Each row of a before or after table is a point. One or more steps were done to the points. Then noise was added and the rows were shuffled. The steps act on columns, c1 being the first. Write out the steps. A step turns or swaps two columns, mirrors them in a line or flattens them onto one, adds a multiple of one to another, or multiplies or shifts one. Angles are multiples of 10 degrees, from the lower column toward the higher: turns from -170 to 170, lines from 10 to 170 but not 90. Use the fewest steps. Two steps may share a column if one is a turn and the other turns, adds or multiplies; they go together, in the order done. Otherwise the lowest column goes first.
(in the rows, 128 means zero)

Before (8 x 3):
[[196 104 173]
 [111  87 191]
 [208 153 143]
 [119  91 187]
 [112  97 187]
 [208  72  93]
 [145 166 109]
 [125  90 107]]
After (8 x 3):
[[158 160 104]
 [103  96 190]
 [102 102 185]
 [ 98  93 196]
 [185  52  91]
 [112  96 107]
 [213 119 147]
 [186  81 173]]
Steps: turn c1 and c2 by -20 degrees

Before (11 x 8):
[[ 75 181  91 201 139 132 168 151]
 [182 133 112  58  86  72  91 109]
 [ 96 160 121 168 164 158 154  78]
 [125 126  93 113 179 126 106 135]
 [110 112 167  87  96  67  69  88]
 [108 108 159 111  22 122 102 106]
 [158 184 125  74  65 110  45  74]
 [ 77 178 102 179 188 170 101 173]
 [ 71 183 131  58  56  84 103  89]
 [103 123  53 108 176 176 115 123]
 [146 177 196  21  50 107 103 107]]
After (11 x 8):
[[124 169 151  61  55 125 102  90]
 [187 128 128  55  87  67  86 111]
 [ 82 149 148 181 192 180  97 173]
 [122 125 123 111  21 135 105 109]
 [152 132 131  92  98 102  70  91]
 [100 149 140 199 143 157 168 150]
 [127 115 117 116 181 127 107 132]
 [151 173 152  72  66 109  41  79]
 [146 193 171  22  52 100  97 107]
 [ 98 152 141 169 167 157 152  79]
 [ 94  92 107 111 175 169 116 125]]
Steps: flatten c1 and c6 onto the line at 130 degrees; flatten c2 and c3 onto the line at 30 degrees

Before (12 x 12):
[[ 77 103 117 135 116 156 174 180 123  74 116 139]
 [123 102  92  92 136 170 103  89  78 103  56 164]
 [206 142  59  81 154 165 121 211 134  96 166 153]
 [179  81 170 158  99 107 156 152 122 192  84 105]
 [103 107 118 132 153 130 190 127  98 166 111 189]
 [151 155  82  66  91 193  89 105 202  94 160  99]
 [181  85 139 174 159 171 182 138 200 119  53 177]
 [151 183  68  74 194 169 109 163 131 170  89 114]
 [135  85  54  45 201 154 119 188 182 104 142  94]
 [108  95 173 111  94 101  82 211  88 163 141 174]
 [142 175 189  57 219  83 199 112  74  91  56 129]
 [207 116 182  81 206 215 173 116 116 160  92  95]]
After (12 x 12):
[[121 141  58  80 157 165 208 166 135  96  47 107]
 [157  80 172 159 101 109 178  85 123 190 104 152]
 [199 174 188  56 144  83 141  56  73  90 144  38]
 [118  85  54  45 108 155 134 142 182 101  67  49]
 [182  86 139 174 181 170 179  52 200 119 118 106]
 [108 181  68  75 125 169 152  89 128 172  94  60]
 [174 103 118 135 138 157  79 115 121  74  76 143]
 [ 91 157  80  69  93 193 152 156 202  95 152 158]
 [ 82  96 174 111 167 101 109 140  88 162  46 170]
 [173 116 182  81 109 215 205  93 113 161 141  45]
 [103 100  93  91 166 169 125  57  78 103 166 124]
 [192 106 120 132 193 129 104 108  98 167 127 116]]
Steps: swap c1 and c7; turn c5 and c12 by -80 degrees; turn c8 and c11 by -90 degrees

Before (8 x 20):
[[141 159 149 123 100 142 184 175  79 154 190 114 136  62 142 146  82 154
  135 154]
 [112 114 171 159  99 102 128 132 116 162 137 107 116  99  87 131 150 159
   83 116]
 [156  75 134 101 119 116 114 133 152  92 118 156 124  80 140 104 142 167
  118 108]
 [121 111 114 141 166 111 101 155 133 137 151 154 160  62 104 140 131 126
  147 100]
 [105 140 140 103  94 144 173 123 144 147 116 164 122 133 100  92 121 148
  108 133]
 [142 110 113 108 158 131 122 129 136 124 113  96 149  92 118 126 128 132
  141 142]
 [138  90  93 111 159 137 107  98 115  80 154 142  87 139 120 160 154 152
  142 174]
 [111 134  98 161 137 147 149 127 141 164 114 100 154 137 168 124 136 153
  149 142]]
After (8 x 20):
[[110 115 170 162  97 111 113 149 116 161 138 107 117 100  85 109 141 156
   81 115]
 [140 114 114 109 159 127 130 116 134 128 113  96 148  92 115 130 128 133
  145 144]
 [120 113 114 141 170  98 137 145 131 139 151 154 162  60 102 112 127 129
  147  99]
 [107 142 143 104  96 170 101 102 145 149 115 164 122 132 101 164 146 148
  110 134]
 [136  91  94 113 158 122 151 117 114  80 157 144  87 144 118  87 126 153
  143 173]
 [157  75 133 105 119 108 130  94 151  94 114 158 127  78 138 133 153 164
  119 111]
 [108 131  98 159 140 158 120 111 139 163 110 101 154 137 167 122 137 157
  150 139]
 [140 160 151 123 100 174  93 246  77 155 189 115 135  63 141 141  81 154
  134 154]]
Steps: mirror c6 and c7 in the line at 20 degrees; add -1.5 times c9 to c8; mirror c16 and c17 in the line at 110 degrees

Before (10 x 64):
[[120 157 163 100 107 150 101 136  72 107 139 145  95 135 136 149 148 118
  169 102 113 125 124 101 123 113 128 132 147 109 123 124 118 123 172 186
  122  91 174 153 124 165  99 155 116 110 181 123 148 151 150 135 120  99
  151 123 158 115 130 182 144 154 132 141]
 [ 90 138 138 100  84 103  90  95 122  90 163 155  95 153 137 162 126 144
   93 132 130 144 134 167  90 169 131 132 126 114  73 121 131 179 153 135
  106 125 149 103 169  94 109 106  92 135 113 110 161  90 148 108 164 131
  108 105 100 166 129 107 145 110  95 120]
 [135 140 180 174 105  97 158  99 137 152 150 103 164 114 139 111 126 126
  111 140 152 143 131 130 154 122 110 110 131 145 116 131 147 131 166 107
  104 164 148  93 114 148 169 123 151 141 125 141 137  91  82 108 162 119
  138 188 151 116 172 111  83  90  94 179]
 [ 94 135 163 112  83 119 116 126 141 115 176 138 108 147 165 140 142 112
  137  92 113 182 122 159  91 134 135 129 163 100  74 131 103 108 124 144
  160 111 125 111 140 165 117 160 153 155 153 125 113 116 129 144 138 135
  144 117 172 149 107 163  81 146 108 109]
 [153 155 142 116 117 111 139 158 122 139 168  96 123 136 130 127 179  75
  148 107 139 129 122 101  89 122 134 103 143 119  94 109  94 146 112 142
  127 104 150  91 126 113 103 130 123 180 134 143 142 136 108 126 172 147
   88 180 154 114 151 119 159  91  95 104]
 [141  95 135 106 112 146 125 161 114 136 186 170 130 132  98  84 100  96
  133 163 133 118  99  93 124 140  75 111 111 162 131 105 143 151 121 164
  108 155 118 114  87 106 120  95 163 101 181 157 111 133  81 180 132  93
  147 113 101 170 173 161 127  92 158 179]
 [111 155 177 119  85  96  92 154 150  94 179  99  94 118 141  85 131 129
  130 149 108 117 173 152 145 106 106 147 103  88 132 138 154 185 173 186
  111 161 136 170 148 104 123 144  97 176 137  82 148 140 151 148 160 113
   76 105 146 162  98 113 152  93 110 181]
 [146 148 139 120 165 104 158 165 110 155 123 105 175 132 151 127 125 129
  166 121 106  99 110 126 173 134 143 116 115 119 130 103  92 184 146 158
  142 110 187 116 172  96 161 133 113 166 137 139 157 121  81 113 124 101
  141 153 102 109 150 103  80 113 146 133]
 [102  81 136  99 109  99 136  92 116 136 147 102 136 120 102 137 117 151
  119 103 140 129 149 120 145 147 118 120 163 144  78 167 126 120 125 113
  121 168 170 133 139 138 181  98 169 130 179  79 152  92 102 181 159 158
  141 133 157 160 151 182  80 154 129 128]
 [146 162 154 140 127  83 104 121  99 161 117  99 146 132 126 118 138  83
  125 114 169 152 111 151  99 167  92 149 124 136  85 111 173 149 100 158
  133 109 121 152 116 102 127 156 116 106 173 105 164 148 101 130 174 148
  143 139  98 171 137 135 154 112 160 181]]
After (10 x 64):
[[144  95 132 107 115 144 123 161  85 137 189 169 129 132  97  83 100  98
  132 163 133 120 101  92 124 137  75 110 112 159 131 103 144 152 120 165
  111 153 114 115  87 104  69  98 163 154  29 155 110 149  79 177 134  90
  145 114 144 168 176 164 127 144 157 178]
 [ 97 136 163 110  85 118 114 126 170 117 173 138 107 147 170 142 143 111
  137  92 115 180 126 158  90 136 135 127 163 103  73 131 101 110 123 144
  156 110 123 114 140 170  69 161 153 108 143 125 111  87 131 144 137 135
  145 120 104 152 106 159  79 101 108 107]
 [154 155 140 116 116 114 140 157 251 141 166  96 122 138 131 128 181  75
  149 112 138 131 122 103  91 123 133 102 144 121  94 109  96 147 112 142
  128 100 154  89 126 112  53 128 123 106  84 143 142 121 106 128 170 145
   87 177 105 118 145 120 159 162  98 106]
 [113 155 176 119  86  96  90 152 200  96 180  97  95 122 140  85 136 130
  129 147 110 115 174 151 142 103 106 147 104  89 129 138 153 189 170 187
  110 162 136 168 149 105  73 143 101  87 130  79 147 123 154 147 160 112
   77 103 106 164  96 112 151 159 108 183]
 [122 158 165  98 108 151  98 136 157 104 136 147  95 137 135 153 147 115
  169 103 117 125 123  99 125 112 129 133 148 114 121 125 117 122 169 183
  122  89 179 151 123 166  52 152 121 185  61 124 146 127 148 135 117  99
  150 127  89 115 124 181 145  84 134 137]
 [ 99  84 136 100 107 100 139  92 147 134 147 102 141 121 101 140 117 151
  117 104 142 130 147 122 146 148 120 119 165 144  78 164 128 123 125 115
  119 169 171 132 139 140 132  96 170 138  82  79 154  83 103 181 160 158
  143 133 129 162 148 182  78  83 129 129]
 [148 165 155 142 131  86 106 125 117 160 120 100 146 134 125 121 140  82
  122 117 170 149 110 149 100 169  95 151 124 135  85 111 172 148  99 162
  131 109 122 153 116 102  78 157 115 165 104 106 164 164 100 133 172 145
  142 140 138 172 137 135 153 130 162 181]
 [ 91 135 140 100  82 104  92  95 150  91 166 153  95 148 139 161 126 145
   92 130 128 144 134 169  88 168 131 132 127 115  78 122 130 179 150 133
  108 125 149 105 169  97  59 104  91 131 173 111 164 117 146 107 163 132
  108 105 179 163 126 105 141 152  94 118]
 [136 143 180 177 106 102 159 100 146 150 151 102 164 116 136 113 126 127
  111 140 150 144 132 129 155 119 114 108 130 145 118 133 148 131 170 107
  103 166 149  93 113 146 119 124 152 111 122 141 137  87  83 109 163 123
  134 187 131 116 169 110  83 165  93 179]
 [142 148 137 120 164 107 157 167 233 156 123 105 173 130 148 128 122 128
  165 121 108  98 110 128 177 134 142 120 116 120 129 103  91 186 145 157
  144 110 187 117 174  96 110 134 114 123 114 141 158 136  83 112 127 100
  142 152 154 108 148 102  80 142 147 134]]
Steps: turn c9 and c46 by -120 degrees; multiply c9 by 2.5; turn c47 and c62 by -160 degrees; add 1 times c24 to c47; shift c43 by -50; mirror c50 and c57 in the line at 160 degrees
